Rows are points. Two turns around zero, p and q, are shown by what they do to some points. Write where each new point lands after one turn and then the other. Backwards means that the second turn is done in reverse. Each puzzle has new turns, and all numbers are rounded.
(in the rows, 128 means zero)

Turn p:
[186 108  94] -> [184 126  85]
[117 148 176] -> [120 121 180]
[ 64 178 148] -> [ 68 163 175]
[138  95 123] -> [136 102 106]
[134 111  99] -> [132 128  94]
Turn q:
[167  63 141] -> [165  90  72]
[124 180 105] -> [ 84 160 146]
[112 149 154] -> [143 153 151]
[ 82 141 114] -> [114 119 175]
[ 90 149 134] -> [127 137 171]
[192  86 120] -> [134 107  54]
Where do these land?
p, then q: [184 163 173] -> [168 173  75]
p, then q: [ 71  92 118] -> [123  81 177]
q, then p: [104 103 142] -> [153 100 129]
p, then q: [135 168  98] -> [100 170 134]
p, then q: [152 131 167] -> [164 135 100]
q, then p: [123 111  70] -> [ 82  96 106]

Turn p:
[133  93 122 120  89 178] -> [130  86 121  69 125 135]
[167 173 124 107 173 153] -> [122 121 153 157 198 142]
[ 82 143 116 150  55 151] -> [115 131  98  85  83 190]
[162 167 115 122 208 112] -> [128 134 143 203 187 115]
[126  89 109 105 142 127] -> [131 115 102 117 139  88]
[ 95  60 102 115 155 164] -> [ 95  78  83 108 128  78]
[146 189 183  98  99  94] -> [138 204 184 115 140 155]
[130 139 115 159  99  94] -> [161 144 119 142  94 151]
[111  99 166 176 132  80] -> [131 140 149 155  57  98]
Turn q:
[ 91 136 140 119  97 149] -> [111 117 157 148  99 104]
[106 175 176  74 166 113] -> [126 199 187 151 149 132]
[146 153 155 176  70 139] -> [159 112 118 145  53 146]
[125 153 101 121  83 106] -> [100 146 112 107  83 119]
[125  53 123 160 149 102] -> [168  85 115  84 167 103]
[106 146  84 105 201 152] -> [ 91 154 106 167 198 110]
[197  80 117 141 129 136] -> [141  83 100  95 147 182]
Where do these land?
q, then p: [ 86 160 101 132 104 126] -> [142 167 104 135  92 149]
p, then q: [156 175  66 139 192 128] -> [176 101  59 161 173 119]
q, then p: [102 135 137 195 131 122] -> [198 124 128 146 120 130]
q, then p: [114  95 209  90 126 144] -> [106 124 214 109 113  97]
q, then p: [169  83 109  65 124 126] -> [ 58 125 116  97 158  94]
q, then p: [109 161  91 142 111 122] -> [144 152  90 135 110 154]
p, then q backwards: [196 146 162 172 152  78] -> [ 92 150 219 141 142 153]
q, then p backwards: [134 119 115 113  89 167] -> [104 122 139 165 138 165]
p, then q: [ 86  78 162 102 123 139] -> [100 160 163  88 114  90]

Turn p:
[118 133 135 186 145 140 192 121] -> [ 96 134 101 116  92 137 104  63]
[158  54 122  76 102 142  82 188] -> [ 99  88 179 182 157 154 132 207]
[177  92 176  62  98  87 102 160] -> [119  86 131 189 142 115 198 190]
[111 187 144 146 145 150 137 137] -> [160 144 110 121 144 152 128  75]
[202 102 115  75  83 138 101 125] -> [135  72 122 128 125 149 150 217]
[172  90 126 120 111  84  72 143] -> [135 132 137 179 108 114 140 203]
[109 125 157 147 166 146 129  77] -> [154 110 147 113 101  93 114  81]
[107 173  96 162 181 135 147 124] -> [146 160  96 112 142 122  74  82]
[ 75 158  84 142 146 115 180 108] -> [101 171 103  73 148 106 102  87]
[ 59 168 108 135 149 140 160 100] -> [129 162 130  70 155 111 112  69]
[119 126 146 157  81 130 106 125] -> [134 151 154 126  93 154 156 134]
Turn q:
[146 165 138 121 116 140  82 154] -> [ 90 141 145 131 116  85 150 152]
[137 160 144  67 168  81 172 122] -> [143 170 167 123 211 134 112 116]
[ 81  75 121 123 159 134 114 162] -> [120 113  62 105 140 127  86 148]
[ 91 125 169 148  73 116  61 117] -> [ 65  62 124 106 117 126 175 135]
[ 68 175 140 174  87  77 114 126] -> [127  75 117 100 153  95 204  91]
[174 169 115 140 121 112  95  81] -> [116 120 198 136 101 102 133  95]
[136  86 136 178 158 157 178 143] -> [166 127  75 187 116 152 107 123]
[172  86 105  97 116 175 161 107] -> [151 163 146 136  85 186  96 153]
[180  79  89 169 108 155 142 150] -> [179 113 121 162  63 133 108 165]
[ 95 159 124  65 173 133 160 117] -> [123 194 124  95 178 140 110 101]
Where do these land?
p, then q: [102 116 108 166 100 148 186 132] -> [ 90 150 113  71 120 156 151 107]
q, then p backwards: [ 90 103 119 158  93  88 139  74] -> [141 149 169 112 122 200 154 107]
p, then q: [143 177 147 122  64  94 120 135] -> [188 191 125 140 123 134 152 131]
p, then q: [137 150 111 167 145 114 152  87] -> [133 124 175  79 110 119 136 133]
p, then q backwards: [170 118 110 130 131 170  73 153] -> [175  64 132 120 119 112 158 131]
p, then q: [127 113 140 125 151 141 112 190] -> [110 110  93 169 108 114 121  96]
q, then p: [132 138  77 110 169  82 104 101] -> [174 113 143 149 127  72 164 156]
q, then p: [180  88 128 110 206 119 150 136] -> [205 158 146 178 104 141  99 140]
q, then p: [101 106 162 141  95 175  72 194] -> [ 50 190 139 122 174 154 112 139]
p, then q: [125 174 145  45  66 161 109 109] -> [159 199 119 168 163 174  78 166]
q, then p: [102 126 161 134 190 115 192  98] -> [186 112 122 101 102 106  58 111]

Turn p:
[152 133 187  88 155 139 117 109 119  89 201] -> [106 161 148  90  87  77 153  98 123 102 191]
[111 184 103 104 163 121 113 180 103 161  55] -> [129 179 140 109 196 173  78 133 129 179  99]
[144 129 182 141 124 117 111  87 142 149 189] -> [128 143  99 139  72 111 166  97 156 124 173]
[131 163  86 136 180  51  99 153  78 110  78] -> [152 176 147 102 227 150 170 116 128 150  84]
[150 145  89 115  99 106  51 153  98 115  91] -> [191 180 130 122 154 124 112 110 106 117  64]
[153 151 168 161 164 131 103 116 129 132 204] -> [155 148 115  99 100 114 165 110 171 122 199]
[104  74 124  98 117 125 152 125 194 151 142] -> [ 77 102 117 185 116  91 105 149 156 110 124]
[ 94 128  90 121  96 160 210 126 160 149 171] -> [ 82  45  78 113 116 104  93 159 134 139 135]
[141 108 109 123  88 148 179  70 160 147  93] -> [ 91  59 117 162 102 157 107  97 119 117  98]
[100 162 144 133 113  88 130 173  97 117  86] -> [124 172 129 107 144 155 146 167 106 166  86]
[137  58 110 138 103 162 157 137 101 147 102] -> [149  68 165 171 117 118 108 140  99 156 114]
[177  90 173 171 128 179 140 117 180  79 176] -> [140  87 169 120  51 122 147 144 161  61 176]
[ 68 138  98 136 133 136 103 119 103 117  76] -> [140 142 110 146 182 168 115 147  75 123 122]
Turn q:
[136 152 114 144 170 103  69 132 121  98 171] -> [103 177 102 124 185  81 126 128 107 132 114]
[ 81 113  82  78  49 164 178 111 102 118 139] -> [128  72 124 143 107 201 168  95  86  67 158]
[140 106 128 154 165 180 152 149  96 116  84] -> [182 149 133 136 131 172 127 162 159 121  84]
[137 137 163 129 147  61  92 139 121  98 106] -> [117 158 174 129 127  55 126 140 118 129 107]
[141 140 118 149 175 102 137 123 185  97 115] -> [ 91 132 147  83 160 109 127 143 175 135 104]
[171 132 119 178 122  71  76 172 155 107 129] -> [ 84 162 101 121 115  50 123 182 144 117 117]
[207 102 166 131 169  80  90 126 151 101 160] -> [125 178 145 122 167  49  87 150 169 121 168]
[147 160 180 157 123 128 110 110 141  97 135] -> [102 173 138 153 120 103 126  95 166 139 121]
[103 121 109  83  72 106 142  73  92 158 147] -> [147  98 131 115 103 135 161  77  71 113 185]
[103 115 103 169 170 157 128 134 126 159  74] -> [169 117 105  93 119 151 124 149 139 154  63]
[115 150 122 120 100 127 189 131 101 166 161] -> [130  99 126 151 120 164 178 130 111 159 173]
[135 164 110  49  81 158 136 114 119 167 127] -> [110 123 140 123  94 192 106 106  69 132 180]
[100 109 123  95  42 167 151  74 118 173 156] -> [146  78  98 141  82 173 137  58 105 111 189]
[ 75  92 153 156 208 187 142 205 164 137  87] -> [157  76 129 156 162 158  76 177 171 163  28]
Where do these land?
q, then p: [109 162 116 107  98 133 111 137 105 148 113] -> [151 116 115 123 117 134 124 125  78 160 125]
p, then q: [113 138 164 145 116 145 184 143 120 114 171] -> [125  70 124 165 124 134 128 145  92 113 163]
p, then q: [108  74 149 213 113  89 201  77 195  89 113] -> [149  40 118 177 129 171 164 160 210  67  87]
q, then p: [124 122 142 125 135  71 160 109 165 157 180] -> [ 96 118 111 169 136  71 159 128 165 147 156]
p, then q: [146  42 165 175 117  98 160 110 157 100 192] -> [114  57 144 163 112  97 188 159 195  92 159]
p, then q backwards: [151 145 135 112 108 160  71  86  82 174 101] -> [113 139 166 103 120 181  87  80  84 164 131]
q, then p: [129 155 139  74 125 116  72 165  82 118  66] -> [169 190 138  98 102 164 146 129  70 171 108]
q, then p backwards: [162 175 101 158 134 120  86 148  99 135 128] -> [ 78 157 163 105 102  96 105 151 113 124 135]
q, then p: [152 131  87  94 103 157 112 176 124 165 100] -> [188 142 131 107 120 100  85 155  87 138 118]
p, then q: [ 97 126  70  91 170 141 137 141  73 121 113] -> [184 153 146 119 182  99 111 137  93 168 118]
q, then p: [ 75 142 114 116 156 166  62 161 128 141  99] -> [178 153 151 156 170 170 103 106  82 146 105]
p, then q backwards: [137 102 137 146 113 115 179  74 206  55 189] -> [112  91  78 152  30  83 161 134 171  74 124]
q, then p: [159 149 145 108 175 154 129 139 127 147 100] -> [148 173 130 124 108 146  84 116 148 145 146]

Turn p:
[163 131 135  96 132  91 108 153 156 149 165 122 137 163] -> [117 144 123 138 144  73  74 142 135 146 151 151 118 112]
[149 132 121 106 109 128 145  96 151 139 115 171 109 130] -> [141 126 166 101 137 133 128 131 177 113 143 146 122 123]
[113 139 140 130 120 102 104 170 108 127 138 143 106  90] -> [ 93 126 129 150 128 119 142  96 119 138  88 158 115 110]
[ 99 117 121 169  96 121 158 111 145 106 124 131  92 141] -> [172 116 140 143 141 126 166  93 149 135 130 114 125 163]
[101 144 104 155 130 108 154 116 127 112  71  66  82 131] -> [194 160 128 165 171 159 165 121 110 125 102 115 157 133]
[160  94 116 156 139 103 110 132 113 106 140 133 103 178] -> [167 143 110 115 131 121 110 120 116 175 135 148  83 154]
[ 44 110 145 120 178 153 121 121 122 173 136 184  96 129] -> [ 86 132 146  58 139  87 205 128 126 144 105  90 120 113]
[145 105 160 111 121  97 182 103 141 153  78 120 152 121] -> [172  90 155 118 131 140 117 145 142 144 141 133 187  85]
[177 138 160 164 159 192 123 143 120 112 181 122 146 155] -> [108 122 137 105  94 114  76 128  64 114 151 114 107 190]
[101 144 121 108 130 129 152 115  81 140 124 129 135 149] -> [139 162 128 115  90 124 139 136 142 132 104 104 149 116]
[181 122 117 180 144 146 102 109 126 124 183  78 112 110] -> [137 114 136 157 143 145  77 132  78 118 125  95  60 155]
[139 122 168  67 131 140  88 125  97 116 134  98 149 160] -> [ 95 144 101 117 118 123  81 185 134 158 100 132 156 150]
[136 162 126 112 186 156 153  96 171  80 137 168 116 171] -> [155 146 118  48 149  97 118 124 134  66 143 134 132 171]
[110  73  80 104 102 147 164 166  97  88 100 132 114  71] -> [148  94 109 162  82 156 206 161 132 109 103 177 115 122]
[149 146 163 101 137 109  77 152 113 183  79 104 186 100] -> [ 65 138 124 138 138 166  87 148 103 158 134 140 178  60]
[102 135  85 145  36 109 113 160 159 162 123 140 157  94] -> [ 90 120 132 210 120 143 162  92 180 131 177 133 123  95]
[108 162 114 154 128 146 123 108 148 105 147 135 184  85] -> [ 99 102  95 133 120 150 122  92 133  69 144  92 130 124]
Turn q:
[152 137 128 163  85 122 169 134 169 138 138 123 154 141] -> [148 158 159 174  99  94 151 108 134 140 134 113 112 143]
[138 110 169 141 158 160 137 121 111 130 113 114 169 165] -> [ 76 116 156 147 160 107 136 102 138 138 122 139 132  89]
[118 166 123 131 131 100 158 119 153 171 132  91  98 129] -> [152 180 107 148 117 121  87 141 158 136 152 117 114 117]
[137 182  98 140 132 103 108 150 167 179 114 137 152 118] -> [188 128 133 165 153 133  92 110 151 142 157 113 137 167]
[146 157 130 163 143 154 136  84 112  84 143 136 141 149] -> [ 89 148 135 156 140 126 127  95  78  90 123 145 117 129]
[115  83 154 133 170 120 133 108 103  89 173 147 163 123] -> [ 75  98 124 105 105 109 138 106  82 140 149 165 156 109]
[ 71  91  76  99  90 101  74 129 123 134  82  95 101  98] -> [140 121 131  70  94 203 114 162 183 116 112  93 164 152]
[144  87  88  68  96  88  92 126 102 146  68  94  94  46] -> [187 107 107  43 102 190 115 131 156 130  94  52 143 104]
[119 112 123 148 158 188 165 134 105 120 152 158 134 129] -> [104  98 124 170 123 103 131 149  91 120  95 162 143 105]
[136 174 119 111  99 105 164 146 106 143 136 135 143 170] -> [121 161 109 162 155 105 145 148 117 150 146  80 125 152]
[104 117 185 142 128 145 120 113 109 111 124 171 118 111] -> [106 130 132  90 140 109 127 122 107 143  84 177 130 140]
[136 119 178 153 147 179 106 146  97  93 189 119 144 130] -> [ 83  96 173 128 138 126 133 142  69 143 136 175  92 104]
[131 105 159 157 173 139 138 161 109  61 127 140 119 139] -> [110 120 157 103 151  97 159 144  91  93 137 173 149  94]
[146 115  81  99 100  89  80 122 168 186 109 135  69 136] -> [176 105  89 101 111 138 105 135 202 101 137  88  93 173]
[127 165 111  72 111 127 141 126 189 135 119 125 123 135] -> [166 155  84 158 132 160 160 122 164 139 142 130 112 141]
Where do these land?
q, then p: [ 96 136  98 189 124  70 120 148 100 112 127 132 134 130] -> [ 97 142  79 139 101 102  71 120 131 155 122 125 161 146]
q, then p backwards: [110 170 109  80 119 164 138  71  79 145 140 109  99  98] -> [139 134 111 129 156 116  58 110  66 107 126  80 157 106]
p, then q: [142 105 139 153 122 124  80 119 225  74  96 137 153 109] -> [ 82  47  88 156  94 121 127 129 122  85 158 179 151 116]
q, then p: [123 114 133 126 125  93 169 100 127 164 142 120 104 131] -> [121 152 121 180 154 130 123 114 162 122 131 128 116 104]
p, then q: [ 87 105 156 135 143 117  89 173 143 165  92 131 129 176] -> [121 125  88 166 129 108  73 138 127 186 151 112 164 127]
p, then q backwards: [177  89 110 206 148 150  97 103 155  92 109 142 128 118] -> [164 169 123  87 133 123  38 125 138 109 170 133 129 108]
q, then p: [174 134 151 146 180 112 109 120 162  82  86 165 138 116] -> [164  98 108  54 120 140  84 135 156  98 101 131 113 119]
q, then p: [ 96 144 177 157  77 103 136 167  91 176 113 114 161 155] -> [ 98 157 147 136 171  79 104 118  94 167 133 103 185  89]
p, then q backwards: [104 130  83  74 109 145 190 118  83 146 124 135 116 122] -> [116  82 103 141  86 140 177 155 164 110 103  96  90 123]
p, then q: [155 135 122 129 143 137  95 107 171 107 137 134 180 173] -> [111  88 106 140 118 172 125 148 120 115 187 136 109 154]
q, then p: [158 135 122 161 163 139 108 160 196 137 117 133 158 103] -> [137  70 151  84 132 139  74 112 126 141 145 134  93 143]
q, then p backwards: [ 84 134 161 137 152 112 122 166 124 142 148  86 126 146] -> [164 112 132  90 115 131 106 134 152 177 109 136 137 158]
q, then p backwards: [161 148 111 113 111 143 154 133 127 104 127 112  80 137] -> [117 130  64 121 159 137 133 120 119 129 139 107 115 113]
q, then p: [126 143 127  84 101 144 140 129 105 151 179 170  85 113] -> [149 189 141 154 112 133 170 144 119 156 138 161  94 110]
q, then p: [142 112 116  60 108 125 130 127  70 146 153  99 125 107] -> [118 141 143 188 119 138 167 191 103 126 116 113 117 110]
q, then p: [112 115 134  97 121 169 172 108  91 104 160 129 133 114] -> [125 141 141 151  87 160 190 117 127 129 116 121 138  99]
